Every row gives one point. A path goes straight from each point to the next, and from the last back to the first. The post is the endless flat space through its rows: a point in 2 columns, a line in 3, a plane in 4, and so on, so that a path can go around it. How many times does the path go around the post? Going back the other way cancels.
In the rows, zero is written as 128.

Post, 2 rows:
[[105 147 149]
 [143  95  99]]
Path, 21 rows:
[[ 86 152  61]
 [131  58  67]
 [129 106 159]
 [183 125 134]
 [146 145  74]
 [ 90 201 131]
 [ 83 139 114]
 [104  89 148]
 [167  82 167]
 [149 142 120]
 [ 71 196  90]
 [120 110  77]
 [107 107 130]
 [126 120 152]
 [142 122 132]
 [149 127  52]
 [ 85 108 103]
 [105 127 169]
 [154 100 140]
 [168  77 141]
 [164 125  65]]
Times around: 4

Post (8 x 9):
[[ 92 108 136 105 101 154  75 112 167]
 [100 102 156  84  59 116  81 165 217]
 [130 145 130  88 148 111 126 108 172]
 [ 97  87 142  93 100 135 128  79 104]
 [ 97 130 101 118 172 122  69 138  40]
 [145 101 148  81 129 146  95  92 118]
 [135 101  71 131  84  82 146 131 163]
 [137 100 144 127 130 102 122 102 152]]
Path (20 x 9):
[[ 53 113  72 112  58 163 129 105 177]
 [118  51 167 121 148 104  98 120 153]
 [ 88 113 134  92 131 108 100  79 155]
 [113 154  84  92  93 110  99 100 160]
 [144 146  97 160 211  53  71 139 127]
 [102 107 135  88 127 130  60 161 186]
 [139 108 162 107 139 113  83  79 139]
 [117 110 158 153 131  68 115 132 129]
 [131 116  86 149 101 110 124 128 176]
 [138  88 144  97 111 133  77 142 165]
 [161  73 121 100 104  58 116 150 151]
 [ 63 123  54 140 112  99  79 114 156]
 [152 119 182  70 175 102 101 125 174]
 [115 120 110 105 161  94 166  84 150]
 [127 116 127  41 131 130 124  71 134]
 [150 127 139  75 155 102 101 176 162]
 [ 95  94 111  31 136 147 143  73 119]
 [139  71 107 104  64 136  56 103 167]
 [126 120 182  60  73 141  99 121 130]
 [155  70 198 127 116 128 107  99 127]]
Times around: 2

Post (13 x 14):
[[155 133 147 126  83 155 123 152 159 140 109 167 140 127]
 [ 99  99 121 115 119  51 117 115 132 124 169 116 112 147]
 [165 124 173 113 103 154 109  99 129 146 115 112 143 133]
 [143 131 163 153 125 157 145 108 141 151 127 142 156 127]
 [154 142  98 129  63 200 132  81  99 134 160 162 135  54]
 [ 89 119  88 103 164  80  94 139 122 106 126 138 128 175]
 [104  58  95 104 166 107 100 144 133 100 134 140  99 158]
 [ 60 114 103 113 152  95 108 150 140 130 134 139  80 185]
 [124 139 172 136 112 145 150 147 147 102  98 123 130 154]
 [162 139  77 168  54 181  98 100  97 128 160 160 131 118]
 [141 143 180 127  99 167 152 144 166 138 131  96 159 145]
 [141 125 135 146  79 159 126 131  82 150 121 111 144  96]
 [160 140 132 126  99 134 171 132 125 159 120 115 117 154]]
Path:
[[155 119 187 100  67 139 211  66 156 170 187 100 131  91]
 [ 80 138 128 127  82 141 196 112 176 110 157 169 102 110]
 [169 120 135 119  47 145 139 110  73 132 118 137 143  91]
 [135 144 142 148  77 161 109 113 148 138 209 151 147 115]
 [122 126 104 120 165 154 129  76 146  85 192 119 125 132]
 [127 158 158 128  97 143 129  99 200 131 157 145 102 137]
 [120  69 170  78 119 125 133 140 101  88 152  60  75 103]
 [156 133 224 152  77 105 175  96 121 219 162  64 125 167]
 [ 86 129 114 128 101 135 126 148 117 118 139 103 137 178]
 [142 155  81 166  67 173 171  69 150 149 185 139 117 135]
 [125 149 151 153 113  80 120 130 156 121 111 132 120 159]
 [132 158 124 154  97 148 130 137 150  94  91 170 143 150]
 [194  81 121 181  43 166 117  92 162 114 172 184 172 112]
 [152  87 149 140  82 157 115 111  93 119 143 148 189  71]
 [139 132 111 118 105 134 149 148 125 144 119 114 179 140]
 [177  59 107 139 130  89 111 134 117 164 137  75 130 168]
 [127 140  65 146  91 143 132 157 113 164 150 115  53 179]
 [144 179 171 125  95  95 191  96 167 173 184 158 141 115]
 [102 132 170 117  86 108 136 131 114 189 132 119 140 130]
 [173  98 143 157  49 153  87 153 146 140  95 186 134 133]
 [ 58  94  83 125 134 152 144 174 138 133 130 154  75 142]
 [115 104 136 161 110 110 113  70  94 135 164 134 128 129]
 [185 170 158 133  74 165 134  90  95 200 136 110 133 135]
 [105 150 148 130 119  86 138 150  79 122  88  88 114 155]
 [124 170  71 153 117 110 102 104 103 145 133 126 122 151]
 [121 112 124 158 133  74 140 108 117 114 141 115 138 130]
 [ 63 141 180 124 180 142 106 152 187  77 105 136 122 162]
 [ 63 157 134 119 132 164  96 249 160 120  83 167 114 189]]
Times around: 1
